Every row gives one point. The window is the flat piece filled in between its corners: a triangle in 3 columns, a solid with four corners in 4, and so on. A path goes straight from each point to the next, and from the last back to the first. After which points does the path pass through the window?

Window (3 x 3):
[[  1.5 -10.5  22.8]
 [ -2.1  -4.1 -11.2]
 [ 20.5   6.0 -32.5]]
Path:
(1): [-9.8 -0.8  7.4]
(2): [-19.6   4.2   3.8]
(3): [  4.7 -31.2   8.6]
(4): [ 10.5 -12.5   3.8]
(5): [10.0  3.1  4.0]
(6): [-2.2  9.0 21.2]
(7): [  9.7 -29.1  25.8]
(8): [-10.2 -29.2   9.6]
Through the window after points: none

Window (4 x 4):
[[-34.9 -31.9  -1.6   3.8]
 [ 11.9  19.1  13.0  -1.7]
 [ 26.9   6.9  23.9  -9.3]
 [ -8.5 -13.7  -7.8 -11.4]]
Path:
(1): [-14.2   7.2   7.3 -26.2]
(2): [  1.4 -24.8 -12.0   1.4]
(3): [ 7.3 -6.7  5.9 13.0]
(4): [-16.1   4.1  20.6 -12.6]
(5): [-21.1   1.4   0.4 -13.5]
(6): [  5.7 -14.1  -2.4   6.2]
(7): [-0.4 -7.4 -1.3 22.4]
(8): [ -2.8  10.8  26.4 -17.5]
(9): [ 13.8   6.3  23.2 -20.1]
(10): [39.2  1.6 17.1 14.7]
(11): [12.3  0.4  3.9 14.3]
(12): [ 13.1  23.3  21.4 -16.4]
(13): [-17.7 -10.7  -0.7 -13.5]
(14): [  7.7 -24.7 -13.4   4.7]
(15): [ 8.5 -8.2  5.6  2.5]
(16): [  2.9   7.3  22.9 -25.3]
Through the window after points: 1, 9, 11, 13, 15

Window (6 x 6):
[[-14.7  20.6  36.0 -22.1  -3.7   9.7]
 [-24.1  11.1  39.2   0.0   4.5  -3.1]
 [-14.9  20.1   4.1   4.2   2.2  15.2]
 [  4.1  -4.0 -33.6 -10.7  -2.1 -14.5]
 [ 13.1   5.3  -2.4   3.2 -10.8  -1.8]
 [ 24.5  -2.7 -26.2  -7.5  30.5 -13.5]]
Path:
(1): [-6.9 -6.6  7.6  6.8  1.2 33.4]
(2): [-15.3  -1.2  18.3  -9.6  -0.6  16.3]
(3): [-17.1  36.0  28.7  -4.2  -6.5 -13.9]
(4): [-8.4 39.4 -9.4 12.4 14.6 -4.9]
(5): [ -7.4  -9.7   7.4 -13.4  -9.2  11.6]
(6): [-2.6 -9.0  1.0 -7.6  7.9  1.1]
(7): [  8.7  14.1  -0.7  -6.2   0.8 -12.4]
(8): [-7.5 26.9  1.2 -9.2  2.0  3.1]
Through the window after points: 4

Window (8 x 8):
[[ 11.5  16.3  15.0  19.2  23.9  15.1  10.8 -30.0]
 [-33.0   2.3  10.5  -8.1  -1.9  26.3   6.7 -15.5]
 [-23.5   3.5   7.3  13.9 -17.5  54.0 -35.3  10.7]
 [-23.6  29.3 -32.3  19.0  -0.8  13.0 -21.7  -9.0]
 [ 19.9   3.8  -2.9 -18.0 -19.0 -15.7 -10.3  -1.6]
 [ 19.5  -7.0 -24.9 -11.8  -4.1  -5.3  24.6  13.8]
 [ -8.0   9.6 -18.1  -2.5  16.6   3.4 -24.5  -0.9]
 [ 15.9 -28.3   7.0  17.7   4.3  -3.6  26.5 -14.8]]
Path:
(1): [  1.8 -20.1 -12.6  -7.1 -12.7  36.9  -9.1 -28.5]
(2): [ 10.2  -1.1 -11.9 -18.0 -16.3  11.7 -17.7 -21.9]
(3): [ 1.3  8.3  8.5  8.4 -8.4 -3.7 -5.0 20.1]
(4): [ 3.0  1.0  5.2  2.3 -2.9 -0.2  2.0  7.0]
(5): [11.0 -7.6 -1.2 -8.3 -8.2 10.5 -5.9 -7.9]
(6): [  3.7  -6.2  -5.9   1.1  -4.5  19.1  -5.9 -10.1]
(7): [-6.1  1.0  0.1  8.4 -3.1 13.5  8.5 11.6]
(8): [-22.6  13.9   6.3   8.9   6.1  -8.2  -0.2   8.0]
(9): [  9.5   3.2 -28.5  -5.7  11.9  31.7 -25.3 -23.1]
(10): [  8.1  -7.4  -8.7   0.4 -11.3  19.9 -16.5 -21.6]
(11): [-6.9 15.7  7.5 -7.8 -6.8 -1.7  0.2 16.3]
(12): [ 12.0 -11.8  18.0  14.5  -2.3  -7.4  18.2   8.1]
(13): [  9.1 -12.8 -20.5  -4.8  -2.0   8.0  -3.3 -31.8]
(14): [  3.5 -18.1 -17.3  -5.8 -23.2  20.6   3.6 -26.7]
(15): [-5.2 15.9 16.0 20.5 11.2 15.0 -3.8 22.2]
(16): [-4.2 24.4  3.4 21.8  4.1 -2.3 10.3 19.9]
Through the window after points: 2, 6, 8, 10, 12

Window (11 x 11):
[[ -1.6   2.2   1.5 -18.7  -8.3 -10.1  29.7  -7.5  11.5  41.5   7.0]
 [ -1.4  -7.1   3.9  23.7  -3.1   6.4  23.8   9.5   1.1  22.3 -26.7]
 [ -4.5  -6.9 -26.4   4.5  36.0  -2.4 -10.4   2.1 -14.6 -19.8  10.1]
 [  8.5   7.1  -9.0   5.5   8.2 -27.0  -5.4  19.2  -2.3 -12.7  23.4]
 [  0.1  13.3 -20.4  21.5 -10.7   2.7  17.0 -22.6  12.5   5.9 -42.4]
 [  9.2   2.7  14.4  10.2  13.2 -25.7  14.3 -33.2  -4.0  22.0  -6.2]
 [  1.5   9.3   5.0  -5.3   8.1  -5.8  26.3  -5.4   9.2  -0.6 -45.6]
 [-12.9 -16.8  -1.7  11.5  19.2 -10.9 -10.8 -16.9   1.6 -49.2  18.6]
 [  4.7  27.4  -5.7   3.2  -1.6  11.3  39.8  22.1 -21.5  11.3  21.3]
 [  0.2  33.7  14.8   4.3   0.1  16.1  17.3   6.2  10.1  41.6  -5.2]
 [ 34.2 -24.6   1.0  -0.1  18.6  -6.5 -21.3 -24.8  -2.3 -25.3  22.5]]
Path:
(1): [  2.5   6.2  -2.3   7.8  13.3  -9.4  19.6   4.7  12.1   7.1 -12.5]
(2): [ 18.5   1.8 -10.6  14.1  22.6 -25.3  15.6 -13.5  22.1   4.6  16.6]
(3): [  5.7  -0.6   8.0   2.9   2.9  -7.8   3.8 -18.7 -10.6   6.7  -8.8]
(4): [ -2.6   9.9   4.5  -5.8   4.7  -6.7  14.0  -7.5  -4.0  -7.8 -25.7]
(5): [  4.8  -0.6  -1.1   6.2  13.4  -5.2  22.5  -4.5  16.6   1.4 -24.0]
(6): [18.9 18.5 -7.9 28.2  4.4 -9.6 25.6 -4.9 26.5  6.8 -8.5]
(7): [-19.6   0.9  -3.7  -9.6   4.6  14.7  -4.8  -3.0 -22.8  13.1 -15.5]
(8): [ -0.5   4.1  -5.0  -0.2   1.9  -4.0   7.7 -10.7  -8.5  -0.8 -20.0]
(9): [  4.0   6.0   1.4   0.3  19.5  -9.1  21.5   2.4  12.1  -1.5 -19.6]
(10): [  6.8   8.1 -21.2  21.2  16.2   6.1  37.4 -14.6  12.9 -11.2  -2.3]
(11): [  1.3   6.1  -4.2   7.7 -18.2  -8.8 -12.5 -14.9   0.9  14.5 -39.3]
(12): [-20.3   1.4   9.9  -8.7 -23.6  -4.8   4.8  -1.6  -4.6   1.1 -27.3]
(13): [ 20.4   0.3 -12.0  28.6  21.8   0.1  23.6 -10.4   9.3  17.9  -4.2]
(14): [11.8  9.9 -2.3  4.5 10.9  0.0 20.2  1.0  9.5  6.9  3.6]
(15): [-19.5   9.4  13.7   5.1 -30.0  -7.4   8.2  -6.4 -28.3  23.1  -1.7]
(16): [  3.5   1.9  -1.4   0.6   0.4  -6.3   2.8  -0.7 -12.5  -8.7 -10.6]
Through the window after points: 2, 4, 6, 8, 10, 12, 16

Window (12 x 12):
[[ -2.3 -34.3   9.7  50.6   0.9   0.2 -19.8  15.7   4.8  18.4 -18.6   6.2]
 [ 36.8  14.3   7.5  -7.9   9.1   6.8 -13.7 -10.6  24.8   9.8   7.4 -17.3]
 [ 14.8  10.1  26.7  -8.6 -33.3 -28.3 -12.1   2.5  -6.7 -13.6  -5.8 -12.3]
 [ 26.6 -16.3   6.8  -4.2 -16.2   8.5 -20.7 -29.8   5.5  -1.3   7.9 -38.6]
 [ -8.5   7.2  18.7   0.5   8.8 -12.5  -3.2 -19.1  42.7   3.5  47.7 -14.5]
 [ -7.6 -22.6   8.8   8.8  14.8 -20.0   1.2   8.6  -5.3  22.9  12.3  -9.1]
 [-17.0   7.3  37.6  18.1  12.1   6.4   9.6   0.7  -0.8   6.0 -11.0 -24.5]
 [-24.4  27.9  -2.6  -2.0  10.6  23.1   6.5  10.0 -40.6   5.7   4.9 -13.3]
 [ 23.4  10.6  13.0  14.0 -33.5 -36.6  -9.8 -30.6   3.8  13.8  -9.3 -17.2]
 [ -6.7 -11.1  10.6  -1.2  18.8  -3.1  10.8 -14.6 -21.2   2.2 -11.7  22.3]
 [  5.8  14.0  15.0   7.2  -5.2  15.7  26.2  11.8  18.2  -5.2  15.9 -25.2]
 [-15.7   4.4 -15.2 -12.0  20.6 -23.2   5.0  -7.7 -14.4  -5.6 -33.4  12.3]]
Path:
(1): [-10.5  -1.4   6.5  -8.0  -6.2   4.2  -0.2  -7.5  -7.9  18.0  -3.5  -5.7]
(2): [  8.1  -2.3   8.1   7.2   9.7   0.4  -3.4 -10.5 -10.0  -5.8   5.1 -14.5]
(3): [ 22.4   1.5  15.2   7.0   6.9  -5.7  -9.8  -7.8   3.2  -6.3   5.4 -17.5]
(4): [  8.7  14.2   4.5 -18.4 -14.7   4.2  -3.6  -5.3  18.1  22.4   0.8 -11.3]
(5): [ -9.9  -5.4  16.0 -19.2 -10.6  12.5   2.2   7.7  19.4  10.3   7.1  -8.7]
(6): [ 15.3   9.0  17.4  24.2   7.0  -0.7  -3.3 -12.8  -5.2   5.3   8.7 -20.6]
(7): [  4.9   6.3  19.7  27.6  29.7  -7.1   2.3  -1.8 -28.5 -22.4  13.6   5.0]
(8): [ -6.2  -4.2   3.2  -1.0  -1.9 -11.5  -5.5  -5.4  -2.8  17.3 -10.7  -7.1]
(9): [-13.7   7.7   4.8 -11.4 -11.1   3.3  -5.5 -14.9   7.0  25.5   0.2  10.7]
(10): [ 11.4  -4.7  18.2  41.3  15.9 -24.2   4.4  11.2 -17.5 -14.2 -16.3 -23.7]
(11): [  4.1  -6.4  14.4  10.7  12.2 -16.8 -11.4  -1.5 -12.6  -3.7   5.6 -10.9]
(12): [ -7.1  -9.4   5.8  -6.4  -1.7   4.4   4.0 -21.2   1.0  19.6  -7.2   2.8]
Through the window after points: 1, 3
